Each point is reached from the start by the listed moves, each made 0, 1 or 2 times, or once backwards (-1), plus a little noise. Say if it took an odd or an even number of moves. Then give how often each move was made.

Moves:
(1): [ 4.6 -5.0 -1.1 14.0]
(2): [14.7  4.6 -9.3 -3.4]
(3): [ 8.7 -9.9 13.2 -6.5]
Start: [-3.6 -3.3 -5.5  1.4]
Points:
[ 19.4 -27.0  20.2   3.4] => odd (1, 0, 2)
[ -8.4 -18.8  16.4  -3.0] => even (0, -1, 1)
[ 12.2  20.5 -36.9 -10.6] => even (-1, 2, -1)

Moves:
(1): [ 14.0  -5.8   3.9  -1.4   1.9   7.0  -5.7 -10.2   1.3  -3.2]
(2): [-4.3  3.9 -0.8 -2.3 -3.4  3.9  5.1 -0.1 17.0 -2.7]
(3): [-9.5 -2.2  4.0  4.3 -5.3  5.1 -6.4 -1.3 -3.9 -4.1]
(4): [-1.0 13.6 -3.2 12.7 -5.8  0.5 -3.5 -1.4  1.5 -5.2]
(5): [-3.2  5.2  7.1  2.9  6.2 -1.6 -9.4 -1.5  5.8 -4.7]
(6): [ 3.8 -0.8  3.5  5.3  2.0  7.9 -7.5  3.4 -3.2  6.4]
(7): [ 4.0  2.9  8.9  2.3  1.9  2.7  4.5  0.6  0.2 -4.7]
(8): [  6.0   7.5   6.5  -1.2 -16.6 -10.0  -5.5   8.6   3.9   0.7]
Start: [ -3.5  11.4   4.2  -4.8 -10.2  -3.5   4.4   4.7   1.9  -4.4]
Points:
[ -2.2  -8.0  33.0   2.6 -13.2  30.1  -1.2  13.3 -18.6   0.8] => even (0, 0, 2, -1, -1, 2, 2, 0)
[-21.4  44.8  36.9   0.0 -38.7 -33.4 -14.4  24.6  19.8 -23.8] => even (-1, 0, 1, 0, 2, -1, 1, 2)
[ -9.8  45.6  29.0  40.6  -6.9   6.3 -35.6   1.3  -6.8 -23.9] => even (0, -1, 1, 2, 2, 1, 1, 0)
[-25.9  20.1  35.8  11.1  -6.8   6.3 -22.5   0.4   6.5 -26.0] => odd (0, 0, 2, 0, 2, 0, 1, 0)

Moves:
(1): [ 10.8 -10.0   8.8  -1.9 -10.6  16.7  -7.1  12.8   5.9  -6.4  -8.8  -4.1
   0.9  -8.1]
(2): [  2.0  -4.6  12.7  -1.7   8.7  14.7   3.1  -9.9  -0.2  -1.0   9.6  -4.6
 -11.8   7.3]
(3): [  1.8   3.1   8.7  -0.8  -1.5  -2.2  -2.3 -11.6   4.3  -5.9  -7.2  -4.9
   3.7   8.8]
(4): [ 6.3 -0.3  4.3 -3.2 -2.4 -4.1 -7.0 -7.9 -1.8 -0.1 -1.6  3.7 -7.9 -6.6]
(5): [ 7.5  9.0 -1.5 -3.3 -6.9  1.2  6.8 -4.2 11.6 -1.5  4.2 -0.7 -8.3 14.1]
(6): [ 3.2 -6.1 -3.7 -3.7 -5.4 -9.0  3.5 -1.9 -9.1 -6.0  1.0 -7.4 -3.2 -3.7]
(7): [  1.0   0.5   1.0  -2.4 -11.8   4.1  -7.3  -2.1  -7.7  -3.0   4.7  -1.8
   8.0   4.6]
(8): [  5.4   7.4   7.2   1.5   4.5 -13.1  -8.2   3.7  -2.4  16.1  -6.7  -0.3
  -0.7   2.3]
(9): [ -9.7  -8.4  -3.7   0.0   0.1 -10.8  13.7   0.1   0.4   9.0  -8.2   9.3
 -10.0  11.6]
(10): [ 7.1 -2.5 -7.9  2.1 13.0  4.3  6.0 -2.7 -7.0 12.7 -8.0 -1.7 12.3  8.1]
(11): [ -3.6  -3.6 -14.7  11.4  22.2  -3.0 -11.2   2.5  -8.3   3.6  -0.6   1.0
 -13.9   4.2]
Start: [  1.8 -12.2  -2.1   0.6  13.0  13.8   5.8  -9.3   1.8  -2.1   3.2  -1.5
  -5.3  -3.3]
Points:
[ -6.4 -20.9 -25.4  17.3  26.7   7.8  -9.8  -3.5  31.0 -19.4 -19.8  21.0
 -58.9   5.9] => even (1, -1, 1, 1, 1, -1, -1, -1, 1, -1, 2)
[ 10.8  -6.5  -0.9 -13.1   1.0 -22.6  71.3 -22.9  28.4  28.3 -27.7  -0.9
 -15.6  60.0] => odd (0, 0, 1, -1, 2, 1, -1, 1, 2, 1, -1)
[ 33.5  12.8   0.9 -12.4  10.2 -17.2  17.3 -73.8   8.6  -4.7  -5.1 -11.0
 -23.0  43.9] => odd (-1, 0, 2, 2, 2, 1, 0, 0, 0, 1, 0)
